Each row of a before or after table is a point. One or more steps were done to the points. Then noise was added and the rows were shuffled. The steps act on columns, c1 being the first. Name the steps. A step turns or swaps two columns, mirrors them in a line or flattens them onto one, adds a multiple of one to another, or multiplies or shifts one. Angles are multiples of 10 degrees, from the lower column toward the higher: turns from -170 to 170, lines from 10 to 170 but not 90. Use the fewest steps. Two steps may share a column if one is a turn and the other turns, adds or multiplies; they go together, in the order done. Otherwise the lowest column goes first.

Before (12 x 3):
[[-7.0 -6.5 -1.6]
 [-5.0 -0.8  3.4]
 [ 3.1 -0.6 -1.1]
 [ 1.5 -3.1 13.4]
 [ 2.7  4.9  5.2]
 [ 2.8  1.4 -1.0]
 [ 0.6 -3.4  1.4]
 [-6.9  0.7 -2.6]
 [-4.9 -1.0  0.4]
 [ 2.1  2.1  0.6]
 [ 7.3  3.4  5.2]
 [-0.2 -5.3 -0.4]]
After (12 x 3):
[[-0.9 -2.7  0.1]
 [ 2.2 -3.1 -0.5]
 [ 2.5  6.1  0.2]
 [-2.1 -1.9  0.1]
 [-2.9 -0.6  0.0]
 [ 3.2  3.9  0.0]
 [ 3.0  3.9  0.1]
 [-6.5 -4.4  0.3]
 [ 3.1 -2.2 -0.2]
 [ 8.7  2.6  0.0]
 [-5.4  0.1 -0.2]
 [ 4.5 -2.7  0.1]]
Steps: mirror c1 and c2 in the line at 120 degrees; multiply c3 by 0

Before (8 x 4):
[[ 1.0  7.1 -0.8 -2.9]
 [-6.1  6.9 -3.9 -4.7]
 [ 2.2  2.3 -2.2 -5.1]
 [ 2.7 -7.9  1.3 -0.3]
 [-4.0  1.2 -6.0 -7.9]
 [-4.7  2.5  1.1 -3.1]
 [-0.2  7.6 -1.8  6.8]
 [ 1.1 -4.2  3.9  0.9]]
After (8 x 4):
[[ 1.9  2.8  2.4 -7.1]
 [-0.8 -9.4 -0.5  4.9]
 [-2.5  1.8 -1.5  3.6]
 [ 0.7  0.7  0.3  7.6]
 [-5.9  1.5 -5.2  7.6]
 [ 2.1  0.9  2.6 -4.3]
 [-5.1  6.5 -4.9  4.2]
 [-0.1  4.0  1.6  4.5]]
Steps: flatten c1 and c3 onto the line at 40 degrees; turn c2 and c4 by 110 degrees

Before (13 x 6):
[[-6.4 -2.2 -7.0  0.7  1.2 -3.3]
 [ 5.1 -5.9 -7.7  4.5  0.3 -6.4]
 [ 4.8  4.0  2.0 -5.0 -7.0  7.3]
 [ 0.7  2.5  1.8  1.0 -1.3  4.5]
 [-3.1  4.2 -7.2  2.0  1.3  2.7]
 [-5.4 -4.7  0.0  3.9 -8.3  5.0]
 [-1.0 -2.5 -2.9 -7.9  2.0 -6.1]
 [ 3.7 -3.4 -6.6 -0.9 -6.6 -3.3]
 [ 3.6 -5.6  4.7 -4.9 -0.3 -4.7]
 [ 0.4 -6.8  1.6  1.2 -6.0  0.1]
 [-6.3 -2.2  1.1  5.3 -3.3  2.1]
 [-1.8 -5.1 -1.9  0.0  2.0  2.9]
 [ 2.2  4.1  3.5 -4.2 -3.3 -1.4]]
After (13 x 6):
[[-8.5 -7.8 -1.3  5.0 -5.5  3.5]
 [ 0.0 -7.1  1.4  1.8  3.5  0.2]
 [ 0.6  0.5 -2.0 -1.0  3.2 -3.1]
 [-2.6  2.0  3.2  7.7  2.7 -0.2]
 [-7.2 -5.2  2.7  1.5 -6.0 -4.1]
 [ 4.2 -6.4 -0.7  5.1  0.4 -9.6]
 [ 0.5 -4.3  5.5  7.9 -2.1  2.7]
 [ 0.5 -8.8 -1.8 -0.4 -3.2 -5.0]
 [-1.2 -4.6  7.2 -2.9 -4.3  5.3]
 [ 0.9  1.8  0.3 -5.7 -2.9 -1.9]
 [ 0.8 -7.4 -0.2 -7.7 -4.3  2.2]
 [-2.4  1.7  0.7 -7.2  3.0 -9.5]
 [ 5.5 -4.2 -1.8  6.0  0.0 -4.0]]
Steps: turn c1 and c3 by -140 degrees; turn c3 and c4 by 50 degrees; shift c2 by -2.0; mirror c5 and c6 in the line at 30 degrees
